Each row of a before or after table is a point. One or more steps were done to the points. Then noise was added and the rows were shuffled. The steps act on columns, c1 being the first. What was done? A step turns or swaps two columns, mirrors them in a line or flattens them onto one, adds a multiple of one to another, or multiplies or shifts one. Angles are multiples of 10 degrees, from the lower column toward the higher: turns from -170 to 170, lines from 10 to 170 but not 90. Use the fewest steps. Two steps may share a column if one is a turn and the other turns, adds or multiplies; they go together, in the order done. Otherwise the lowest column goes first.
(in the rows, 128 means zero)

Before:
[[103 184 128]
 [164 143 132]
 [200 109 127]
 [177 111 148]
 [139 168 132]
 [125 137 106]
 [103 190 108]
 [182 110  85]
 [145 185  76]
 [120 145  88]
 [159 241 165]
 [141 127  91]
 [140 142 169]]
After (13 x 3):
[[133 167 118]
 [ 95 127 110]
 [ 86 145 131]
 [ 80 184 101]
 [124 184 153]
 [108 138 128]
 [141 143  94]
 [139 108  59]
 [104 191 150]
 [157 110  83]
 [172 142 123]
 [ 93 110  69]
 [170 240 103]]
Steps: turn c1 and c3 by -80 degrees

Before, 14 rows:
[[101 124 147 107]
 [ 29 138 155 140]
 [129  61 138 134]
 [114  96  84  97]
 [165 104 103  23]
 [111  84 158 139]
 [131 135 136 150]
 [112 127 143 151]
 [ 96 126 149 115]
 [126  75 112 126]
 [123 137  61 122]
 [110  35  65  61]
 [ 91  99 129  56]
 [121 135 139  99]]
After, 14 rows:
[[132 192 139 115]
 [130 130 137 153]
 [ 89 127 103  50]
 [116 172 143 122]
 [ 31 126  88 145]
 [110 194  52  36]
 [162 117 127  21]
 [114 144  74  90]
 [114 140 133 148]
 [ 98 125 126 118]
 [125 175 110 108]
 [120 114 132 107]
 [ 98 125 125 105]
 [124 116  58 125]]
Steps: add 0.7 times c1 to c3; mirror c2 and c4 in the line at 80 degrees

Before (11 x 6):
[[213 114 112  86 151 118]
 [197 112 172 138 105  86]
 [144 103 152 118 105  97]
 [179 112  87 127 113 137]
 [168 126 156  98 117  89]
 [131 101 166 134 140  48]
 [142 153 127 159 191 227]
 [131 122 106 103 131 156]
 [122 192 122 134 110 204]
 [123  81 174  96  77 131]
 [101 124  94 187 163 216]]
After, 11 rows:
[[ 90  94 123  74 163 162]
 [103  87 111 173 114 160]
 [158 173  82 139  79 210]
 [121 167 100 127 141  29]
 [ 85 172 112 182 105 119]
 [ 95 128 155 124 190 134]
 [127 122 192 121 111 231]
 [121 112 113 223 153  83]
 [132 158 127 178 117 106]
 [131 150 104 147 104 132]
 [149 108 122 144 132 151]]
Steps: turn c1 and c4 by 120 degrees; swap c2 and c3; add -1.5 times c5 to c6

Before, 10 rows:
[[118 183 157  97  68  93 154  67 110]
 [ 70 124 126  70 163 175 161 147 110]
 [ 63 101 202 119  95 116  91 147 169]
 [116  96 144 135 138 117 180 157  83]
 [142 180 132 132 157 139 189 183 173]
 [108 183 192 150  92 132 174  62 183]
 [145  77 155 157 119 103 162  96 191]
 [173 155 212 117  69 126 151 139 126]
 [141 161 137 131  89 154 141 162 102]
 [135 102 183 133 146 127  96 166 107]]
After:
[[ 81 151 211 164  70 150 141 140 121]
 [211  99 201  98  88  89 115 148 176]
 [136 101 143 113 138 168 166 154  67]
 [107 177 133 138 155 187 149 182 156]
 [133 185 189 102  87 170 150  61 166]
 [157 185 154 151  68 136 168  68 105]
 [118  99 178 127 146 103 115 165 115]
 [231 128 127 148 163 181 104 143  96]
 [ 90  69 163 115 118 142 162  91 184]
 [110 161 137 132  86 150 110 164  98]]
Steps: turn c1 and c4 by 150 degrees; multiply c1 by 1.3; add -0.3 times c7 to c9; turn c6 and c7 by -60 degrees
